Rows are points. Each copy is the shape, with its points in the same order, turned, moved and blurred by noise. Is it also mirrored, or only turned?

Shape (8 x 3):
[[-0.03  0.26 -0.08]
 [ 0.09  0.32  0.07]
 [-0.08  0.40  0.08]
 [-0.17  0.34  0.33]
 [ 0.21  0.34 -0.11]
 [ 0.39 -0.07  0.32]
 [ 0.31 -0.26  0.13]
 [-0.21 -0.36  0.22]]
Copy 1 (8 x 3):
[[-0.10  0.09 -0.27]
 [ 0.08  0.04 -0.39]
 [ 0.03 -0.14 -0.42]
 [ 0.26 -0.23 -0.41]
 [-0.10  0.24 -0.36]
 [ 0.44  0.36 -0.14]
 [ 0.38  0.37  0.09]
 [ 0.35 -0.15  0.34]]
Copy 1 is: mirrored
Copy 2 (8 x 3):
[[-0.28 -0.19 -0.14]
 [-0.34 -0.28  0.04]
 [-0.44 -0.11  0.02]
 [-0.37 -0.01  0.23]
 [-0.34 -0.43 -0.12]
 [ 0.13 -0.45  0.30]
 [ 0.31 -0.31  0.07]
 [ 0.28  0.21  0.06]]
Copy 2 is: mirrored

Shape (10 x 4):
[[-0.18 -0.20  0.06  0.11]
 [-0.28 -0.38  0.07  0.09]
 [ 0.82  0.07 -0.26  0.01]
 [-0.11 -0.40 -0.04 -0.01]
 [-0.24  0.11 -0.29  0.13]
 [-0.32 -0.31  0.04 -0.26]
 [-0.10  0.58 -0.31 -0.02]
 [-0.26  0.01 -0.07 -0.14]
 [-0.19 -0.28 -0.26  0.11]
 [-0.28 -0.13  0.08  0.17]]
Copy 1 (10 x 4):
[[-0.04 -0.05 -0.17  0.14]
 [ 0.01 -0.13 -0.37  0.14]
 [-0.05  0.67  0.26 -0.61]
 [ 0.04 -0.05 -0.34 -0.08]
 [ 0.32 -0.06  0.14  0.12]
 [-0.05 -0.40 -0.25 -0.08]
 [ 0.28 -0.04  0.66 -0.01]
 [ 0.09 -0.25  0.06  0.02]
 [ 0.29 -0.01 -0.24  0.00]
 [-0.01 -0.08 -0.17  0.24]]
Copy 1 is: mirrored
Copy 2 (10 x 4):
[[ 0.15 -0.02 -0.12  0.28]
 [ 0.28 -0.08 -0.13  0.39]
 [ 0.02  0.45  0.64 -0.37]
 [ 0.37 -0.05  0.01  0.25]
 [ 0.16  0.15 -0.35 -0.09]
 [ 0.35 -0.37 -0.11  0.18]
 [-0.14  0.16 -0.36 -0.49]
 [ 0.15 -0.16 -0.22 -0.04]
 [ 0.39  0.12 -0.15  0.16]
 [ 0.09  0.01 -0.24  0.29]]
Copy 2 is: only turned
Copy 3 (10 x 4):
[[ 0.00  0.16  0.03 -0.32]
 [-0.01  0.24 -0.04 -0.58]
 [ 0.23 -0.58 -0.17  0.37]
 [ 0.07  0.04 -0.19 -0.45]
 [-0.35  0.20 -0.28 -0.06]
 [ 0.14  0.35 -0.33 -0.45]
 [-0.35  0.25 -0.48  0.41]
 [-0.05  0.35 -0.29 -0.12]
 [-0.21 -0.03 -0.22 -0.41]
 [-0.15  0.25  0.06 -0.30]]
Copy 3 is: only turned
Copy 4 (10 x 4):
[[-0.06  0.06  0.24 -0.01]
 [-0.12  0.19  0.43 -0.02]
 [ 0.66 -0.02 -0.42 -0.40]
 [-0.03  0.19  0.33 -0.23]
 [-0.22 -0.37  0.18 -0.21]
 [-0.35  0.27  0.23 -0.15]
 [-0.27 -0.52 -0.33 -0.25]
 [-0.31 -0.02  0.04 -0.18]
 [-0.04 -0.10  0.39 -0.26]
 [-0.12 -0.03  0.28  0.07]]
Copy 4 is: only turned
